Each row of a before or after table is a point. The points were changed in one or more steps. Then noise was added and the rows were shuffled. The steps act on how far a point lies along the listed directions, d1 being the first. What was done? A step turns or swaps two directions, mirrors them in a line or flattens them onto one, adds a multiple of one to another, or multiplies one. Angles are multiples of 10 degrees, from the lower direction toward the higher: turns from -170 to 170, lines from 10 to 170 but not 90. Use the fewest steps. Two steps may share a direction if one is a turn and the other turns, adds or multiplies; they go together, in the order done. Otherwise the lowest direction goes first.

Directions:
(1): [ 44  18 -58]
(2): [ 58 -36  33]
(3): [-19 -64 -35]
Before (9 x 3):
[[-19  -1 -39]
 [-96  -6   0]
 [ 18   0  -6]
 [-27  30  21]
 [ 28 -23  -9]
 [ 18  44  17]
 [ 21  27  67]
 [  6 -20 -18]
 [-25  24  21]]
After (9 x 3):
[[ -16   66   41]
 [-107  -43  -19]
 [  21  -47  -22]
 [  37  105   52]
 [ -31  -31  -55]
 [  -2  -50  -33]
 [  17    2   -5]
 [ -15   57   34]
 [  41  102  110]]
Steps: multiply d3 by 2.5

Directions:
(1): [ 32  -4   0 -14 -84 -34  72  25]
(2): [-44 -42  44  79 -28 -40 -25  17]
Before (14 x 8):
[[ -30   -1    9   34    0  -22   -4    5]
 [  14    2  -15  -39   38    2  -25  -16]
 [ -31  -12    3   65   -1  -24  -43   -8]
 [ -24  -55   30   46  -13  -31  -35    6]
 [  52   11    0  -61  -71  -16   87    6]
 [ -39  -13   31   62  -37  -37  -13  -20]
 [   0    1   -2   -4   33    8  -21  -15]
 [  39  -11    0    3 -102  -40   67   39]
 [ -23  -48   22   51  -43  -37   -7   25]
 [ -39  -50   52  121  -77  -72   -1   48]
 [  25    2  -24  -29  -54  -34  103   38]
 [  13   34  -27  -25   14   43   10   -4]
 [  83   35  -24  -61  -61   10   71   14]
 [  -3   -2   -3  -51   -1    7   23   25]]
After (14 x 8):
[[  6 -22   3  -9  21 -14 -28  -5]
 [-13  11   4  14   3  -7 -14 -36]
 [ -7 -10  13   9  24  -4 -20  -6]
 [-20   5 -15  35  20  -3 -49 -20]
 [ 50  11   2 -56 -80 -25  91   8]
 [ -4 -14   6 -41 -10  -4  20  27]
 [ 28   4 -29 -39 -47 -25 107  34]
 [  9  10 -17  16   4   5  -2  10]
 [ 55   4 -21 -34 -74 -12  66  22]
 [ 70  26  -4 -34 -84  -2  74  21]
 [ -4 -30   3   3  24   3 -39 -11]
 [  2 -17  -9  -5  -1   3 -10  10]
 [-16  10  -4  10  23 -10  -4   0]
 [  2  15  -5   7 -10  20  17   3]]
Steps: flatten d1 and d2 onto the line at 160 degrees

Directions:
(1): [-16  19  44   5 121   7  -6  31  15 -19 -45  19  16 -19]
(2): [ -3 -58 -26  52  37   0 -13   1 -62  10 -22 -68 -67   1]
(3): [ 37 -70 -18  11 -11  45  57  70   1 -41 -15   7  49  25]
(4): [-45  -9  57  15 -30  -3 -25  43 -46  34 -19  62 -19  70]
(5): [-53 -23  50  41  -7  80  22 -52  58 -11  21 -18 -19  14]
(6): [ 80  39  19  -7  -9  45  35 -30 -24 -18 -43  40 -70   0]
Before (8 x 14):
[[ 34  41 -30 -24 -34 -48  19 -56  27  21   8 -25 -26 -68]
 [-12  -8  -3  25  -4 -22  -8 -11  16  25  -8  -7 -25   9]
 [ -3  30 -26  -2  16 -49 -34  13   3  -8   9  -9  28 -41]
 [-75  14 104  62  97  61 -29 -68  49  14 -31  15 -75   0]
 [ 16  43  23   9  91 -16 -12 -35   3  -6 -28   7 -26 -36]
 [ 21  65   9 -36 -43 -23  -4 -29 -10  16  27  33  -4 -16]
 [-65  11  -8 -34 -11 -62 -51  22  45   7  30 -30  63 -23]
 [ 50  32 -46 -42 -10   4  15 -26  25 -24  13   9  31 -22]]
After (8 x 14):
[[ 54  33 -39 -25 -34 -34  35 -50  29   6   1 -28 -22 -70]
 [ -7  13 -37   0  17 -50 -30  19   9 -13  14 -18  48 -45]
 [ 71  33 -20 -35 -43  13  44  -6   1 -22  20  20  23 -24]
 [  6 -30 -21  25  -4  -7  13   7  28   5  -8 -16  -1   6]
 [ 56  24   2  11  94  10  24 -21  11 -36 -39   3 -12 -44]
 [-85 -26 -32 -29  -6 -72 -47  52  65  -2  51 -58 115 -28]
 [ 27  69 -18 -46 -15 -14 -18 -49  10   4  11  27  -9 -16]
 [ 10 -56  49  64 101 121  58 -17  78 -56 -42 -12 -14 -18]]
Steps: mirror d3 and d4 in the line at 60 degrees; multiply d6 by 1.6

Directions:
(1): [-27  49  10 104 -24  78   4  35  41   0  50 -27 -38  -1 -33 -15 -29  18
 -37  44  25  41  53 -51]
(2): [ 24  45 -22 -63 -47   9  32 -34  -1   1  44  43 -43  38  49 -75  -9  31
 -33  11  22 -54  80  54]
(3): [ 28  19 -20  18  -5 -24  -2  -9 -27  62 -19  78  17 109  -3 -21 -27   6
  32 -46  29  48  -6 -92]
(4): [-64  74  -2 -10 -56  46  52 -37  20 -12  -3 -29  88  15 -39   5 -14  19
  26 -67  36  -2 -50  47]
(5): [  30   47  -23    5    3  -38   -1   54   -2 -121   71   21   38   18
   27    7  -32  -87   47   10    5   15    2    1]
(6): [-37  18  92 -29   3  27  13 -14 -54 -32   4   2 -27  13  -2  28  -6 -61
 -67 -76 -40 -54  23 -70]
Before (10 x 24):
[[ -22   -8   16  -33    1  -15    9  -12   -7    0  -38  -23   51  -33
    -5   33   14  -14   -9  -54    4  -17  -26   11]
 [   5  -46  -27   89    6   -4  -25   61   46   20    4  -25   -7  -66
   -32   16    4   37   39   74    7   62  -14   25]
 [  17   50  -37    5  -48   11   27  -21    4   47   13   65   38   82
    11  -48  -43   47   29  -35   63   37    2  -13]
 [   5   -4  -12  -28  -12   18   16  -27    2  -13   -3    8   16   -4
   -18   -9    3   29   21  -11    4    4  -25   30]
 [  33  -10   -8  -11   25  -10   -6   -2  -24    2  -36   44    0   21
     8  -19    5  -14   23   -8    7  -18   35  -42]
 [   1   23  -40   29  -20   15  -12   41   38  -48   69  -26   41  -21
    -9   13  -10  -20   -1   20    4   32   -5   43]
 [  29   13  -44   12   29  -49   -3   37  -19  -62   31   39   59   54
    10   32  -25  -75   79   -5   -7   22  -25  -32]
 [  25  -18  -21   17    4  -18  -27   38   31  -42   36   34  -52  -16
    57  -21   -8  -26   -9   57   -3   -4   62   25]
 [  72  -12  -56   44   39  -29  -46   76    1  -56   46   35  -15   -1
    24  -17   -9  -37   37   42    0   56   19   -7]
 [  18   -8  -10   90   21    4  -39   12   25   49  -20   11   -5   31
   -44    7  -30   17   16   16   -9   64    0 -111]]
After (10 x 24):
[[  89   -5  -66   26   47  -61  -49   91   -7  -97   62   50    8    9
    42  -13  -12  -72   64   38   -1   56    7    1]
 [  33  -17  -33   11    8  -35  -27   46   31  -66   45   35  -39  -18
    66  -19   -6  -43    7   60   -1   -5   55   40]
 [  31  -18  -32   86   22  -13  -42    4   29   74  -35   24    5   42
   -43   -4  -26   37   35   17    2   76  -14 -102]
 [  16   25  -56   15  -14   -7  -16   51   39  -81   81  -22   57  -26
     3   18  -11  -40   21   26    2   30  -12   66]
 [  34   -4   -2   -4   22   -6   -6    0  -26    2  -34   49   -2   31
     7  -19    0  -17   21  -14    8  -17   37  -59]
 [   0   -7   -4  -36   -9   19   17  -30   -5  -12   -8    9   12   -3
   -18   -7    4   25   15  -20    0   -4  -25   28]
 [  28   48  -47   -5  -46   -7   27  -27   -6   60    1   86   47  104
    16  -50  -43   46   44  -47   66   44   -8  -25]
 [  42   37  -47   14   30  -66   -2   58  -31 -114   62   56   76   75
    24   36  -43 -122   96  -14   -3   29  -23  -48]
 [ -35   -2   31  -24   -2    1   13  -11   -8    1  -37  -31   39  -37
   -11   36   13  -16  -26  -58    0  -23  -15   -3]
 [  16  -70  -36   50   17  -33  -28   49   39   24  -15  -20    7  -73
   -20   21   17   39   56   69    0   48  -35   55]]
Steps: turn d1 and d6 by -30 degrees; multiply d3 by 1.3; multiply d5 by 1.6

Directions:
(1): [ 61 -27 -33 -20 -65 -53 -29  58  95 -20   2 -27   2  36  28  30  69  63
 -26  77  26  40  -3  44  86  49  -2  16  -5   7  71 -28  57 -30 -27  22
 -12  19  79 -60 -50  30  -9  40  33  11 -38 -57  -1 -62  22  26 -25  53
 -19 -65  52 -11 -79  -4 -25   1  -5  36]
(2): [-62 -27   9 -10 -78  76 -19  -9   8  42 -48 -33  49  44 -14   2 -27 -18
 -41 -26  30  44 -12  20 -14 -17 -36  -3   4 100 -44 -20 -36  21  39  15
   3 -50  55 -60  12 102  43  37 -25  21 -75  38  -7   6  30  39 -71 -73
 107  36   8 -64 -32  31 -17  -6  16 -41]
(3): [  44   20  -14   12  -21  -52  -32   21  -13  -19  -13  -10  -48  -46
   74   17   -3  -24  -60    7    9  -47    6  -83   17  -43   12  -56
   71   35   -6  -28   14  114   26    9   70   -1  -19   16  -63  -21
   15  -28 -117  -74  -12  -49  -37  -10   16  -34  -19   70   58   24
  -18   -8  -42   60  -34   45   64  -13]
(4): [ -26   16  -64  -41    6   78  -89   24   -7   -5   -3   14  -41  -10
   47  -44    5   -9  -13   30   36  -31   59   19   44   22   50    3
   25  -34  -11   39   88   15   60  -86  -42   46   54  -25  -45   50
   16   38  -59   22  -31  -22   10   28  -47   34   52  -34   24  -12
 -104   31   87  -37   41   29  -55   -9]
(5): [  -9    7   31   38   -4   35  -55  -26  -39   15    2   49  -14  -20
   52  -11   -9   22   -9   43  -14    4   12  -12  -18  -31  -39  -44
  -34  -12   32    1   25    5  119   49  -32 -114  -37    2  -51  -38
   -4   65   74   75   54  -78  -48  -48    2   65   46   14  -59   39
   -6  -94  -21   42   32  -20    0  -39]
(6): [  12   22   31   26   19   57  -66  -45  -40  106  -74  -34   19  -27
   70   42   45   -5   27  -14   -3 -119  -24  -29   50   21    1  -12
   14  -66  -44   -4   23   10 -121   -4    0  -12    2  -52   -7  -40
   43  -28   69  -25   20  -27   48  -49   28    6  -32  -65   36  -20
    0    2  -59  -43   19  -27  -10  -31]
Before (8 x 64):
[[-36  -2  17  22  -1  -1 -21  -2   9   6  15  15 -14  -5   3 -18 -44   8
  -30  -4  14  45   3   4 -29 -11 -30 -11 -34  27  16  -5   1   4  98  43
   -1 -65 -38   2 -14  -6  13  23  -4  53  10 -35 -37  -6   6  27  29   6
  -20  38  15 -72  -9  30 -12 -10  13  -9]
 [ 35 -14  -5  12 -21 -50  -4  21  11 -38  42  20 -30 -14  17 -16   9  16
  -19  28 -40  35  22 -19   2 -16  -7 -19  -9  20  60  -4  10  15  93  23
  -27 -32   1  12 -52 -29 -16  25 -12   2  24 -51 -41 -10  -5  15  25  64
  -48  21  -7 -32 -12  44  -4  14   0  19]
 [ 16   7  31  42  42  -7  29 -49 -30  18  15  31  18 -18   0   6   2   8
   47   4 -31  14 -21 -16 -18 -26 -30  -1 -34 -23   9  -4 -12 -22  21  46
  -24 -56 -46  29   1 -66 -26  10  99  21  72 -32 -26 -36   4  30  24  13
  -79  13  31 -38 -17   1  22 -48   7   1]
 [ -8  11  -8  -2 -38  19 -61  24  -4   8 -32 -34   8   2  26   1  12  -2
  -20 -10  32 -24  -4 -26  52 -25  16 -21  48  36 -32 -10  38  25  -9 -28
   51  12  38 -36 -33  42  25 -13 -75 -39 -64   3  -9   3   8  -8 -28 -13
   81   8 -35  -3 -38  14   3  37  21  -8]
 [  6  -1  20  22 -31 -35  -5   2   5   1 -30 -32  -2 -35  47  23   9 -31
  -38   2   8 -36 -16 -55   1 -17  -5 -30  34  33 -18 -18  -6  68  -4  10
   46 -23  -7  -6 -25   2  41 -39 -33 -42 -18  -5 -25 -29  20 -34 -29  27
   69  17  14  18 -48  34 -15  28  43  10]
 [ -5  32  35  34  83  -6  34 -24 -54  22  27  46 -19 -45  10 -11  -1   5
   50   1 -29 -11  17   3 -45 -25  -3 -20 -34 -63  -4  30  16 -50  31  13
  -51 -47 -69  37  16 -86 -36 -28  91  45  72 -34 -10  -9 -41   7  59  14
  -88  16   4   4  39  -4  29 -24  -8  11]
 [ 22  -8  19  54   5 -23  -9 -24  11  31  28  29  -6 -13  21   8  10  48
   30  34 -40 -18   3  37 -15  14 -45 -14 -44 -53  37  -3  15 -51  31  21
  -37 -60 -50  23 -18 -47 -32  25 121  75  47 -50 -14 -57 -17  10  33  21
  -89  -2  36 -23 -12 -18  15 -26 -25   1]
 [ -3 -12 -11  -8 -20 -49  23   8   8 -13  12 -20   8   4 -29  10   1  -3
  -31 -28   6  30   1  -9  20  -7   1  17  -2  34 -10 -33 -26  23 -16  -2
   21  17  16 -22  13  16  11 -15 -45 -47 -31  15   1  12   1 -14 -50   5
   35  -6   9   4 -23   8 -18  23   4   7]]
After (8 x 64):
[[-23 -11  32  22  -2  19 -14 -18   7  15  -8   6  25  -6  14   1  25  17
   20  35  -5   5  -7  25  -5  23 -24   9 -49 -27  24  12  23 -48  26  11
  -46 -54   1 -23  -5  -2  16  24 119  63  25 -13 -10 -50  -5  32  29 -17
  -37  -6  18  -3 -13 -13  39 -19 -31  18]
 [-27 -19  -6 -11 -10  -3   4  -2   9   0  24  -1  18  23 -44  -9   7  18
   -2  -6   3  50  11  37  17  18  -6  35 -45   3   7 -10  -6 -39  14  -7
  -34  -2  25 -34  20  23   2  25  31  12 -10   7   7   5 -15  27 -15 -26
  -18 -14  -1 -10   7 -24  17  -1 -43   9]
 [ 20  14  -4  12  41 -73   3  25  27 -32  46  12 -47 -26   7 -10 -13  15
  -11   9   6  15   7 -10   2  12   8   3 -16 -27  45   4  25  -3  27  17
   14  11 -52  35 -18 -55 -11 -23 -23   5  31 -42 -19  -2 -10 -23  54  62
  -65  -5  14   1   5  -1 -18   7   7  37]
 [ 21  -7 -13   6  -8 -27 -19  23  -6 -39  43  25 -36 -25  24 -30   0   4
  -19  25 -36  23  35 -23   2 -18   5 -23  -3  11  49   8  22  24 108   1
  -32 -26   4  15 -54 -19 -12  27 -30   5  23 -48 -37   4 -20  21  42  51
  -44  29 -38 -20  17  37   4  19 -11  10]
 [-46  11  30  13  30  59 -25 -22 -38  22   2  18  30  11 -35 -25   0  18
   60 -16  -7  -4  -4  24   4  -7  -1  14 -33 -38 -16  32  20 -80  -3 -20
  -21 -19  -9  -7  28  -6  -5   5  73  45  15  28  11  10 -21  19  38 -58
  -34   5 -26  -5  24 -36  55 -17 -41  -3]
 [ 76   9 -19  15  -7 -65  -5  10  22 -12  -1 -13 -18 -29  59  29  34   5
  -13  29   4 -11 -14 -54  51 -21   4 -21  39  13  18 -32  26  59 -10  27
   32   5   4   4 -59 -35 -10  -9 -23 -60  10 -68 -34 -47  20  -2 -18  73
   -3 -13  26  -8 -62  27 -25   2  48  19]
 [ 41  20  16  29  -6 -70  23  23 -13  14 -11 -14 -25 -47  63  32  10 -12
  -41   0   2 -17  -3 -57  -3 -53 -10 -60  47  43 -17 -29   5  67  13  40
   44 -35 -25   2 -36 -39  -5 -55 -48 -50 -10 -53 -34 -30  12 -31 -42  75
   42  25  32 -17 -69  69 -46  22  80   8]
 [ 60   6 -36  30 -33 -64 -48  23  27   6   5 -15 -54 -44  83  20  13  10
  -39  28  -7 -70  21 -32  31  -9  -5 -47  55  -8   7 -27  44  74  19 -21
   41  10 -19  16 -73 -15  -3 -20 -63 -31 -19 -68 -28 -36 -11 -42  -6  67
   26  -3  -8  20 -32  16 -28  41  28   1]]
Steps: turn d1 and d4 by 80 degrees; turn d2 and d5 by 130 degrees; turn d3 and d5 by 120 degrees

Directions:
(1): [ 18 -28  21  35  35 -12  -8 -19  45  11  25  29   2 -47 -59  10  39 -50
  38 -27 -52  12  94 -19 -98  84 -72 -39  44 -46  20  54  49 -13 -46  -5
  -7 -16   4   7   3  33  14 -19 -78   6  43  -3 105  26  -3 106  13  16
  72  -4  33   0   5  -5  -3  49  33  65]
(2): [ 13  14  80 -10  63  42 -15  16  58 -16 -70  77   7 -86 -48 -26 -14 -42
 121 -45 -19  67  -9 -46  32  45  39 -54 -67  51  32  63 -17 -15  30   8
  22  53 -16  32  26   7 -27  21  16  -2 -72  25   4  19 -23 -20 -29   1
 -56  17 -38 -47 -27 -43  17 -28  16 -72]
(3): [  -5  -26    4   14  -27  -49    9   53   35    0  -44  -12    3  -53
   61   36  -72   74   18  -22   33   -4 -119  -13  -30   47   88  -30
   -7  -46   -8   13   50  -31   -3  -30  -40  -44   83   13   14   31
   63  -13  112   80   20    0   51  -45   22   63  -22    1   11   23
    7   29  -37  -31   11   42   38   10]
(4): [-24 -54  -1 -13  26  47 -53  57  42   3 -19   0 -87 -38  55 -80 -10  24
  21 -49 -35  34 -29 -18   9  -9   0  41 -95  31   1 -46  35   5 -38  13
  33 -36 -13 -14  -2 -16  35  30 -27 -85  90 -71 -12  51  75  49  49   6
 -16 -12  71  44  13  67  39  15 -61 -38]
(5): [   8  -61   13  -73    0  -24 -117   -3  -48  -52  -24   30   -7   33
   16  -44   30  -30   -1   71   76  -29  -24  -27   -7    4  -16  -77
   23  -56   31  -15   45   30   35   46  -18    2   51   -3   -7  -14
  -13   78  -79    3   -4   48   -8  -31   -2   81  -28  -22  -34   58
  -33   84   64  -11  -19  -30   13  -69]
(6): [  21  -31  -23   33  -68  -11   45  -79   28    0  -20  101  -26    0
    5  -28    6  -39  -26  -57   52   58    1 -109   -1  -72   65   56
   25  -20    6   57  101   17   45  -69   -2   -8   20   56  -58  -55
   32  -12  -19  -12   -9   13  -40   52  -37  -38   31    2   12    5
   27   51   18    0  -30  -35   18   49]
Before (9 x 64):
[[  10  -24  -20   10    1   12  -30   -2    8  -25    2    6  -27    0
    13  -10   20   -2   -5  -11  -12    4   -8   -1   -6   -8  -39  -17
    -7   11    1  -12    7    7   12   17  -10   -8   -2   -4  -18  -29
    12    4  -46  -39   32  -50   21   -7   15   29    6  -22    7   -9
    22   12   39   48   21  -16  -23    2]
 [   3  -34  -20    7    1   32   27   11   25   37   -6  -34  -22  -39
    43  -24  -20   24    0  -33  -55   14  -40   -1    1   -3    0   53
   -35   15   -6  -27   16  -21  -14  -13   24  -22  -12   -6   -7   27
    39  -39   28  -19   43  -38    4   30   25   17   31   36   21  -17
    28  -10  -33    0   10   44    6   20]
 [  12  -30   30   34  -51  -53   -5  -32   41  -13   -7   86    7  -47
   -18   15   -9  -18   24  -15   28   62  -38  -85  -49   56   31  -31
    77  -76  -17   80  121  -12   13  -32  -41  -14   74   50  -29    4
    56   -6  -26   65    0   27   62   20   -7   75    3    1   59   34
    26   31   12  -27  -29    9   51   55]
 [  23  -44   -2   -7  -39  -24  -14   -4    2   -4  -48   85  -22  -12
    41   -5  -29   20  -15  -14   71   40  -79  -90   -8  -41   78  -18
    22  -45    7   19   93   28   47  -52  -40  -12   51   52  -34   -1
    61    1    9   44   -3   21  -16  -12  -11   38   15  -10  -35   46
    12   60   11  -15   -1  -20   31  -16]
 [  18   16  -30   -5   22   16  -33   12  -40   27   69  -95   14   55
   -29   11   32   12  -62   45  -39  -45   97   73  -24   25  -98  -16
    26   25  -31  -46  -63  -15  -44   68   14    1  -16  -66   16    0
   -21    0  -56  -46   36  -12   19   13   22   35   11    9   27  -24
     1  -14   25   27   -7   16  -32   27]
 [   0   -9   -9   -4   38   31   -6  -21   -2   10   21    7  -41   19
   -27  -38   36  -44  -11   -7  -53   -7   70  -16  -27  -26  -84   21
    -3   16   10   11   -2  -11  -48    3   17    1  -31    0  -21  -14
     0    7  -91  -92   25  -42    6   55   -3  -11   25    7   43  -18
    51    0   39   35   -9   -1  -32   19]
 [  -5  -38   45  -31   38   16  -56   -6   36   -7  -34   28  -30  -56
   -22  -51   36  -35   55  -19  -26   34   27    4  -20   60  -19  -41
   -42   25   27   42   27   10  -22   24   23   23    9   10   -2   -6
    14   37  -70  -51   17   -2    2   22   26   58   10   -2  -20  -14
     8   -4   20   12    1    4   -3  -31]
 [   3  -21   22  -85   12   28 -106   -5  -34  -50  -42   75   10  -29
   -11  -62   27  -71   63   32   67   40   -9  -67   63   17   14  -68
   -38   -1   47    2   10   28   75   48   11   44    8   15   12  -29
   -50   67  -95  -21  -49   54  -48   -1  -20   27  -26  -20  -81   50
   -63   50   33  -27  -25  -60   24  -92]
 [  19   76   -3   51    5  -22   55  -39  -22   16   64  -17   62   35
   -67   43   31  -36  -27   16  -22  -36   94   42  -33   -2  -76    8
    66  -18    9    9  -36  -24  -30  -16   -2   12  -41  -17   24   25
   -24  -52  -22   12  -40    2   40   -2  -37  -37  -25  -21   39  -29
   -17  -46  -15  -11  -11   22   19   70]]
After (9 x 64):
[[   7  -21  -26   15   -6    6  -30   -9    4  -28   -1    4  -29    2
    18   -8   12    3   -8   -5   -5    2  -11   -3   -1  -19  -36  -10
    -9   14   -7  -17   10   10   17   15   -6   -9    0   -6  -19  -26
    15    5  -37  -39   30  -47   10  -10   14   15    8  -29    2   -7
    18   12   41   43   22  -19  -27    2]
 [  17   12  -29  -19   13   18  -52   13  -57   12   57  -96   11   62
   -13    2   34   16  -67   57  -10  -51   80   72  -13   12  -91  -21
    29   22  -30  -57  -56   -7  -31   77   12    3   -9  -62   16   -9
   -20   10  -63  -50   24  -10    5    6   21   35   10    2   11  -11
    -9   -1   38   29   -7    6  -36    7]
 [   2   -4   21   37  -67  -43   21  -26   42   -6  -14   73    1  -39
    -2   19  -23    4    9  -20   39   66  -61  -75  -16   26   59    1
    57  -54  -32   66   96  -11   28  -40  -35  -11   61   55  -35  -11
    56  -11   21   59  -13   22   32   21   -9   22    8    0   46   29
    23   14   -2  -21  -24  -12   36   49]
 [  22  -35   -3   15  -47  -24   13  -12   18   10  -46   90  -20  -19
    38    6  -38   21  -17  -36   56   56  -66  -99   -5  -41   81    4
    20  -43    0   35   93   29   33  -70  -34  -23   39   62  -36   -1
    63  -19   19   41    0   14  -15    0  -15   20   24   -1  -27   40
    28   47   -9  -11   -2  -20   38    6]
 [  -4  -40   38  -35   27   15  -52   -1   30   -6  -38   34  -37  -45
    -9  -53   30  -32   45  -13   -7   40   10    3    0   37   -3  -27
   -49   30   27   41   30   14  -12   29   21   29    6   14  -11   -9
    13   39  -56  -51    3   -2  -22   19   17   37   11   -9  -34   -7
     0    1   20   16    0   -7  -12  -40]
 [  10  -32   13  -72   -1   27  -83  -29  -19  -48  -40  105    1  -44
   -16  -69   28  -87   56    3   73   59    5 -101   56    3   26  -53
   -24   -7   48   28   35   31   79   26    9   46   11   29   -4  -41
   -32   50 -109  -20  -45   56  -46   15  -35   24  -14  -19  -66   43
   -47   60   29  -23  -32  -63   30  -67]
 [   2  -33  -16    1    5   29   23   17   17   32    0  -44  -24  -40
    44  -24  -22   32    4  -27  -59   10  -41   16    3    0   -6   47
   -42   22   -6  -36    4  -19  -18   -2   21  -16  -21  -14    2   30
    30  -37   31  -17   51  -40    5   24   27   21   27   33    9  -18
    24  -11  -30    1   14   44    2   13]
 [  -5   -3  -15  -12   31   33   -2  -16  -14   11   21   -6  -38   31
   -13  -46   29  -30  -10   -1  -48   -7   56  -11   -8  -42  -74   27
   -11   23    6    0  -19   -6  -41    6   16    4  -30    2  -19  -19
   -12   11  -77  -95   19  -42  -13   44   -3  -31   24    5   36  -26
    50   -5   39   34  -15  -14  -41   13]
 [  17   77  -10   36   15  -17   44  -27  -37    7   55  -32   65   45
   -56   38   25  -27  -32   31   -7  -47   71   56  -16   -1  -70    3
    53  -10    6   -5  -52  -15  -22    0    1   20  -45  -23   30   26
   -31  -41  -12   16  -51    4   23   -7  -29  -44  -31  -23   21  -26
   -28  -44  -14  -12  -13   17   10   48]]
Steps: multiply d1 by 0.4; turn d5 and d6 by 20 degrees
